Rows are points. The points of each table are mixes of a few directions, plus a little noise. Count the directions of each table, and those that both share. Where both have some left over, give the other angles between the two spaces (their principal angles), to ten degrees, smallest first.

First:
[[ 0.12 -0.18]
 [ 0.38 -0.54]
 [ 0.00  0.00]
 [-0.50  0.72]]
Second (5 x 2):
[[ 0.14 -0.20]
 [-0.09  0.13]
 [-0.58  0.84]
 [ 0.24 -0.34]
 [ 0.30 -0.43]]
Directions: first 1, second 1, shared 1

First, 7 rows:
[[-0.06  0.10 -0.01  0.18]
 [ 0.09  0.31 -0.28  0.33]
 [ 0.00  0.16 -0.10  0.20]
 [ 0.37  0.03 -0.33 -0.26]
 [-0.59  0.07  0.45  0.58]
 [ 0.66 -0.52 -0.21 -1.22]
 [-0.47 -0.14  0.49  0.19]]
Second (5 x 4):
[[ 0.54 -0.40  0.17  0.01]
 [-0.01  0.01  0.00  0.00]
 [-1.02  0.74 -0.35 -0.01]
 [-0.23  0.17 -0.08 -0.01]
 [ 0.72 -0.53  0.24  0.01]]
Directions: first 2, second 1, shared 0; angles 60

First, 10 rows:
[[-0.27  0.08  0.44  0.19 -0.18  0.05 -0.56 -0.48 -0.12]
 [ 0.31  0.27  0.79 -0.47  0.65  0.95 -0.12 -0.32 -0.32]
 [-0.17  0.27  0.79  0.11  0.41 -0.55 -0.58  0.25 -0.06]
 [-0.35 -0.38 -0.80  0.43 -1.15  0.15  0.00 -0.78  0.11]
 [ 0.52 -0.01 -0.44 -0.44  0.59  0.01  0.85  0.85  0.12]
 [-0.20 -0.13 -0.26  0.23 -0.45 -0.10 -0.08 -0.25  0.06]
 [ 0.04 -0.18 -0.54  0.02 -0.31  0.12  0.32 -0.06  0.09]
 [-0.09 -0.10 -0.27  0.13 -0.25 -0.15  0.05 -0.02  0.08]
 [-0.06 -0.07 -0.33  0.15 -0.06 -0.66  0.15  0.49  0.18]
 [ 0.26  0.28  0.64 -0.34  0.77  0.18 -0.05  0.31 -0.15]]
Second (7 x 9):
[[ 0.20 -0.13  0.02  0.61 -0.23  0.38  0.04 -0.61  0.22]
 [-0.20  0.16  0.00 -1.43  0.08  0.27  0.09  0.16 -0.59]
 [-0.14 -0.15  0.02  1.14 -0.44 -0.51 -0.34 -0.36  0.41]
 [-0.31  0.09  0.03 -1.04 -0.25  0.05 -0.08 -0.16 -0.47]
 [-0.19  0.02 -0.17  0.23  0.38  0.08 -0.24  0.68  0.01]
 [ 0.29  0.00  0.07 -0.15  0.07  0.23  0.30 -0.21  0.02]
 [ 0.35 -0.01  0.04  0.63  0.39 -0.51  0.23  0.50  0.41]]
Directions: first 3, second 4, shared 2; angles 80

First (9 x 14):
[[-0.06  0.12 -0.19  0.32  0.56  0.06  0.06  0.06  0.16 -0.04 -0.11 -0.09
  -0.10  0.00]
 [ 0.07  0.00 -0.09 -0.69 -0.77 -0.03 -0.48  0.10 -0.11  0.30 -0.17  0.92
   0.17  0.40]
 [ 0.02  0.14 -0.31 -0.49 -0.33  0.04 -0.51  0.19  0.06  0.32 -0.31  1.03
   0.08  0.47]
 [ 0.11 -0.36  0.64 -0.33 -0.97 -0.18  0.25 -0.29 -0.39 -0.15  0.44 -0.57
   0.19 -0.34]
 [ 0.15 -0.38  0.62 -0.67 -1.34 -0.20  0.03 -0.25 -0.45 -0.01  0.37 -0.15
   0.26 -0.16]
 [-0.07  0.25 -0.44  0.18  0.61  0.11 -0.21  0.22  0.27  0.13 -0.31  0.47
  -0.11  0.27]
 [-0.07  0.17 -0.30  0.32  0.64  0.10 -0.01  0.11  0.21  0.00 -0.17  0.05
  -0.13  0.07]
 [-0.07 -0.13  0.35  0.81  0.69 -0.02  0.75 -0.25 -0.02 -0.46  0.38 -1.47
  -0.16 -0.66]
 [-0.11  0.19 -0.30  0.54  0.92  0.12  0.14  0.10  0.27 -0.08 -0.16 -0.18
  -0.17 -0.03]]
Second, 11 rows:
[[ 0.45 -0.37  0.16  0.32  0.16 -0.57 -0.07  0.68  0.31 -0.25 -0.25  0.13
  -0.32  0.21]
 [-0.23  0.23 -0.41 -0.49 -0.43 -0.17 -0.59 -0.56 -0.22  0.10  0.03 -0.03
   0.25  0.05]
 [-0.47  0.33 -0.12 -0.20  0.12  0.40 -0.36 -0.29  0.19 -0.09  0.28  0.42
  -0.28  0.20]
 [-0.19  0.68 -0.30 -0.13  0.04  0.17 -0.38 -0.27 -0.19  0.29  0.25 -0.42
  -0.01  0.06]
 [ 0.56 -0.04  0.59  0.26 -0.03  0.56  0.73  0.46  0.21  0.31  0.35 -0.08
  -0.64  0.11]
 [-0.78  0.39 -0.59 -0.19  0.33  0.11 -0.62 -0.86  0.06 -0.27  0.16 -0.02
   0.06 -0.05]
 [ 0.34 -0.48  0.29  0.67  0.52 -0.07  0.89  0.32  0.07 -0.15 -0.21 -0.51
   0.06 -0.39]
 [-0.04  0.13 -0.20  0.19  0.20 -0.52 -0.15  0.28 -0.36  0.02 -0.41 -0.42
   0.64 -0.20]
 [-0.70  0.49  0.03 -0.99 -0.82  0.39 -0.72  0.02 -0.41  0.30  0.01  1.31
   0.63  0.33]
 [ 0.67 -0.75  0.43  0.10 -0.32  0.00  0.60  0.12  0.36 -0.09  0.08  0.13
  -0.54  0.05]
 [ 0.39 -0.59  0.14  0.46  0.22 -0.31  0.68  0.10  0.00 -0.16 -0.27 -0.52
   0.16 -0.37]]
Directions: first 2, second 6, shared 1; angles 40
